Each row of a before or after table is a point. The points were changed in one or more steps. Then noise was added and the rows were shuffled. The steps act on columns, c1 being the first. Write out the steps. A step turns or swaps two columns, mirrors them in a line or flattens them onto one, adds a multiple of one to another, or multiplies or shifts one. Angles are multiples of 10 degrees, from the lower column toward the higher: turns from -170 to 170, lines from 10 to 170 but not 90. Use the fewest steps. Two steps may share a column if one is a turn and the other turns, adds or multiplies; they go together, in the order done. Otherwise the lowest column goes first.

Before (8 x 2)
[[ 45  43]
 [-30 -36]
 [-27 -23]
 [-19 -16]
 [-15  -5]
 [ 43  19]
 [ 36  -3]
 [-21 -14]]
After (8 x 2)
[[-49  34]
 [ 58   2]
 [-31  15]
 [ 71 -43]
 [-34  13]
 [ 70 -18]
 [-43  22]
 [-24   5]]
Steps: multiply c1 by 1.6; multiply c2 by -1

Before (14 x 4)
[[-12 -19  18  60]
 [ 73  59 -36 -45]
 [  7 -65 -16 -34]
 [  9 -12  15 -20]
 [ 11 -21 -15 -14]
 [-46   2   8 -10]
 [  9  41  10  13]
 [-53 -56  56 -29]
 [ -2  -4 -47  -5]
 [  9  -3 -34 -24]
 [-20  28  69 -54]
 [  7  14   6 -40]
 [-11  14 -77 -10]
 [ 53 -24 -42  -3]]
After (14 x 4)
[[-13 -65  -8 -36]
 [  6  14  -8 -43]
 [-12 -22 -12 -13]
 [ 15 -16  -6 -21]
 [-34  60 -73 -41]
 [ 17 -19  14  59]
 [  8   1  40  -7]
 [-33 -10  -9 -22]
 [  9  43  -9  13]
 [ 74  28  13 -51]
 [-50  -3   6  -5]
 [-77  12  12  -9]
 [-46 -27 -52  -1]
 [ 52 -55  53 -26]]
Steps: turn c1 and c3 by -90 degrees

Before (13 x 6)
[[ -23   37   -6   10    6   -6]
 [  17  -35   10   17   28  -38]
 [ -21    5    6  -31   24    2]
 [  -1   15  -56   -3    6   25]
 [ -16   27   17    4    9  -15]
 [ -10   21  -19   -2    4   15]
 [ -21    9   27    6  -19  -29]
 [   2   24   26   -4   16 -121]
 [   1   27   22   14   12    0]
 [ -18   14  -37   18   13   22]
 [  31   25   20  -17   14   17]
 [  -6   13   20   12  -37   10]
 [  39    6   21    5   10  -32]]
After (13 x 6)
[[-117   25  -10    0   14   41]
 [  24   14  -30   18   10    8]
 [  20   20  -17   -1    4    5]
 [   8    3   10  -22   33   20]
 [ -10   28   12    9   11   18]
 [  25   13  -50    2    7   -5]
 [ -41  -37   -2   27   23   -2]
 [ -21    6   20    1  -20   30]
 [  -1   38   -9   14    6   24]
 [   0   32   22   16    9   -4]
 [  15   13   21   -2  -39   -2]
 [   1   26   28  -12   20  -38]
 [ -45    4   11    7    7  -22]]
Steps: add 0.3 times c6 to c3; turn c1 and c6 by -110 degrees; turn c4 and c5 by -20 degrees

Before (8 x 9)
[[-26  -9   2 -20  26  37   9  39 -21]
 [-12   4 -33  21   2  -8   8 -11  21]
 [-46 -17  -3  25  10   4  32  -9 -12]
 [ -5   9 -20   4   1 -16 -44  16  -5]
 [  8   3  -5  35  -6  -6   4   1  -1]
 [-28 -28   7 -30  -1  58  -6  28 -30]
 [  9  15 -15  -3   9  -3 -20 -10 -17]
 [  9  11  13  -8   2 -19 -24  -3  19]]
After (8 x 9)
[[  -6    8  -20   10    1   12  -88   15   14]
 [ -45  -16   -4  -21   10   18   63  -12   13]
 [ -12    4  -34   -9    4   21   14   -9   52]
 [   9    2   -5  -15   -4   30    9    1   44]
 [  10   11   14   16    0    6  -48   -2   31]
 [  10   16  -14    5    8    2  -40   -8  -18]
 [ -28  -28    4  -25   -1  -58  -13   27 -123]
 [ -25  -11   -1  -12   25  -37   17   40  -80]]
Steps: turn c4 and c6 by 130 degrees; add 1.5 times c6 to c9; multiply c7 by 2

Before (14 x 11)
[[-29 -19   9 -14  57  13  49 -41 -80 -43   1]
 [-10  -5 -23  10 -36 -21 -15   0  14 -29 -50]
 [-13  -2  34  -4   7 -31  -6 -33 -18 -14   8]
 [  9  38 -14 -24   8 -45 -36  26  28 -36   0]
 [  6  -8 -38 -52 -41  25 -16 -18  17  45 -11]
 [ 34  25 -21  21  15  28  30 -26  27  -3  21]
 [-14  -6 -31 -40  13 -37  13 -22   1 -22  16]
 [ 21 -30  44  35  14  42  12  10 -10  23   4]
 [-10  16  14 -31  31   9  26 -38  29  13 -11]
 [ 32 -22  -6  28  64 -33  49  37  -8 -48  22]
 [ -8  -3   2   0  36  21 -51 -22  18  28  13]
 [-38 -15  33 -28   3   0 -26  24 -12 -13  26]
 [ 22 -10  13 -47   6  20 -13 -15  -8  23   1]
 [-30  38 -15  14  41 -45  -8   5 -22  -2   7]]
After (14 x 11)
[[ -15   -8   35   15  -39  -20  -33  -22    3  -55    4]
 [  21  -34  -37   15   36   -9   42    9  -14   54   14]
 [  34  -18   11   57   30  -54  -23   38    2 -122   18]
 [  38   29   28   16   19  -27   38  -23   26  -10   11]
 [ -30   37   20   41   16    5  -49    6  -22   -9    0]
 [   4   44   15    8  -25   27  -49   25   28  -94   -1]
 [ -13   -3    3  -32   10   13  -22   -3   15  -64  -55]
 [  20  -10  -10    6  -46   15   21  -17  -10   55    2]
 [ -10   14  -16   30  -34  -25    5  -38   28   34   -8]
 [   8  -10   33  -43  -49   19   24  -16   12  117  -23]
 [ -12   -1    3   35   -4   58   11  -23   17   66   15]
 [ -36  -19  -25    1  -31   24   -3   27   -7  -30   33]
 [ -16   -3  -32    6   -5    2  -35  -36  -14  -38   22]
 [ -37  -15  -11   52  -11  -46   24  -39  -79 -109    4]]
Steps: mirror c3 and c11 in the line at 80 degrees; swap c4 and c5; turn c6 and c7 by 80 degrees; multiply c10 by 2.5

Before (8 x 14)
[[ -7  -3   4  36  56   0 -31  36  -4   2  23  -7 -15 -14]
 [ 30 -19  -3   3  10  55 -20 -10 -31  12 -21 -42 -16  24]
 [-14 -31  -3 -33  12   8 -45 -24 -66 -56  34 -32 -20  33]
 [ 14  -7 -13 -62 -20   7 -16  34 -20 -19 -56  35  31  74]
 [-33   5 -27 -26  27 -36   2  -8 -18 -84  -3  11  22 -45]
 [ -5   7   2  17  34  31 -10  65  -2  -8   5   9  37  24]
 [-10   7 -54 -28   4 -12  -8 -14 -25  19  58   7  28  -1]
 [  9  31  41  42 -12  16  21 -15  17  -9   6  10  -1   7]]
After (8 x 14)
[[  -5  -42   -2   -8    6   56  -19   41   -6   32  -21  -48    0  -19]
 [  38  -26   -8  -68  -20   10  -22   99  -28    6  -58   17   -1 -119]
 [ -16   -9  -20  -15   25  -34    4  -65  -78  -28   -9   27   -2   60]
 [ -12  -27    1   33   55    0  -34  -42    1    8   22    2   -2   -7]
 [   4  -13    8    3   35   27   -9   -6   -8   -8    4   18  -10  -77]
 [  -3   -9  -49  -26    2  -12   -5    7    5   34   63    7   -8   15]
 [ -28  -53   -5  -30   18    7  -42   72  -86   28   31  -21   -2  -20]
 [  14   17   36   32  -18   15   18   20   -1  -23    7    6    6    2]]
Steps: turn c1 and c12 by -40 degrees; shift c2 by -20; flatten c3 and c13 onto the line at 10 degrees; add -0.3 times c6 to c4; multiply c14 by 2; turn c8 and c14 by -130 degrees; turn c9 and c10 by -60 degrees

Before (9 x 20)
[[-11  36 -23  69  -7 -36 -11 -10  17 -24  20   3  26   6  36 -18  38 -53
   -6 -57]
 [ 12 -19 -49   8   0  33  25  -2  22 -15  12 -25  -9  72 -17  -8 -10  32
  -48 -36]
 [ 35  29   5  15  11 -36  45 -29 -23  10  36  54   2   5 -38 -23 -15 -30
   14  12]
 [ 43  49  24 -13 -10   2  17 -27  -2  -9  43  36 -15 -49 -19 -15 -17 -51
   18   7]
 [ 43 -10   4  -1  -4 -32 -18 -28   4 -22 -15  25 -16  -6 -23  -4 -10 -14
   35  -8]
 [ 25 -46 -13   8  25  36  50   8 -22  13  35 -22   7  -1 -48  28  11  27
  -46   2]
 [  4  -2 -38 -19  19  18   1 -17  32   0 -10 -11  31  31 -25  20  20 -24
  -50 -22]
 [ 17  -2 -17  -5  -7  11  45  13  28 -23  13  -9  31  38 -51 -17   0  -3
  -16  -7]
 [-13   9 -49 -23 -24  14 -33   7  11 -14 -19  -4  45  40  -6 -15  27   5
  -44 -38]]
After (9 x 20)
[[-23  -3 -18  -5  -6 -22  44   1  29 -23 -27  -7 -22  70 -50   2   1  29
  -15  -7]
 [-13 -13   4  -1  -3  19 -15  50   6 -21  20  99   6  24 -24  27  -9  16
   35  -7]
 [  4  10 -48 -23 -25 -21 -33 -14  13 -15  -5 -25 -49  69  -7  -2  27  36
  -44 -36]
 [ 14  47 -24  69  -7  11 -12   1  16 -23 -29   3 -12  36  37  41  38 -22
   -7 -57]
 [-10  37   5  14  11   7  47  45 -22   8 -31 120  16  35 -38  43 -14   1
   13  12]
 [  7  -2 -37 -21  20   4   1  17  30   0  -8  12 -33  59 -25 -26  19   5
  -50 -22]
 [-25 -60 -15   9  24  -1  49  12 -22  13 -32  -5  11  30 -48 -45  10  57
  -46   1]
 [-17  62  22 -14  -9 -13  15  48  -2  -8 -30 108  38 -20 -21   7 -16 -21
   19   7]
 [ -7 -24 -48   9   3 -27  27   8  21 -14  -6 -10  14 101 -17 -20 -11  62
  -48 -36]]
Steps: turn c1 and c8 by 140 degrees; add 1.5 times c8 to c12; multiply c2 by 1.3; turn c6 and c16 by -130 degrees; turn c11 and c13 by 150 degrees; shift c14 by 30; shift c18 by 30

Before (10 x 24)
[[-51 -32  16  -3  16   4   2  27  -4  24  32  17  -5  45  46   1  38 -66
  -26  -8 -56 -20  -5   9]
 [-61 -32 -19   2   7  28 -31  14  -8  51  19  21 -45  37  26  15 -28 -37
  -33  -8   5   5   7  49]
 [ 13  31 -21 -11  47 -32  12 -74 -31 -17 -48 -35   4  28  31  80   0   1
   92  17  31 -10  35  13]
 [-38 -46 -13 -17 -36  11   4   7  25  14   6  47  -9  36  36  -6   3 -16
  -27 -21  -3  45  25  -6]
 [-12  73 -14  -5  60 -20  77 -39  35  14 -48   5  12  21  92  25 -12 -22
  -39 -18   8 -16  47  36]
 [-22 -17 -45   8  23   2 -62  15  14  36  19  53 -29  33  12  -1   1 -21
  -42 -25 -50  16  24 -14]
 [ 21  89 -72  -3   6 -15  20 -32 -40 -24   0 -28  21  33 -24  88 -59 -53
   80  -8  57  15  35 -16]
 [-56 -13 -50  -5  -7  37 -32  66  -4  33 -16  36   5  29 -38  -6  25 -21
  -19 -13 -22  37  21  28]
 [ 25  83  11   0 -11  -9  -8 -25 -27  -6  -5 -11 -11  28   3  86 -11   3
   80 -39  30 -21  14  17]
 [-30 -21 -32  -9  -1  28 -20  17  51  44  27  69 -33  63 -17   4  46 -58
  -50  11  -4  24  41  30]]
After (10 x 24)
[[-30 -23 -38 -10  -3  26 -18  15 100  20  68  70 -33  61 -13   9  82 -59
  -52   8   5  22  39  28]
 [-55 -29  13  -2  16   5   3  24  48  -5  42  15  -5  48  52  -3  83 -64
  -27 -13 -39 -22  -5  12]
 [-37 -46 -13 -15 -37  10   1   7  75 -18  28  49 -10  33  37  -6  44 -17
  -27 -19  -2  45  20  -8]
 [ 12  27 -18 -13  45 -31  11 -71  19 -51 -20 -34   2  30  32  79  39   1
   84  18  17 -11  39  14]
 [-57 -13 -46  -8  -4  41 -36  63  47   5  14  40   6  29 -39  -3  62 -17
  -17 -17 -26  38  23  30]
 [-17  73 -17  -3  63 -22  77 -43  86 -20   0   5  16  20  89  22  31 -19
  -35 -19  -9 -18  47  36]
 [-63 -37 -17   6  10  31 -35  16  45  23  23  23 -44  35  23  11  14 -34
  -31  -7  13   6   6  47]
 [ 17  91 -72  -5   8 -15  17 -33  12 -54  19 -31  24  33 -25  88 -15 -48
   80  -9  54  18  36 -10]
 [-24 -16 -46   7  26   7 -58  19  60   1  56  56 -31  35   8   0  39 -24
  -48 -20 -43  16  23 -12]
 [ 28  81  11  -3 -10  -7  -5 -20  21 -40  -2  -7 -11  26  -3  88  30  -1
   79 -43  30 -24  15  18]]
Steps: shift c9 by 50; shift c10 by -30; turn c11 and c21 by 20 degrees; add 1 times c23 to c11; shift c17 by 40
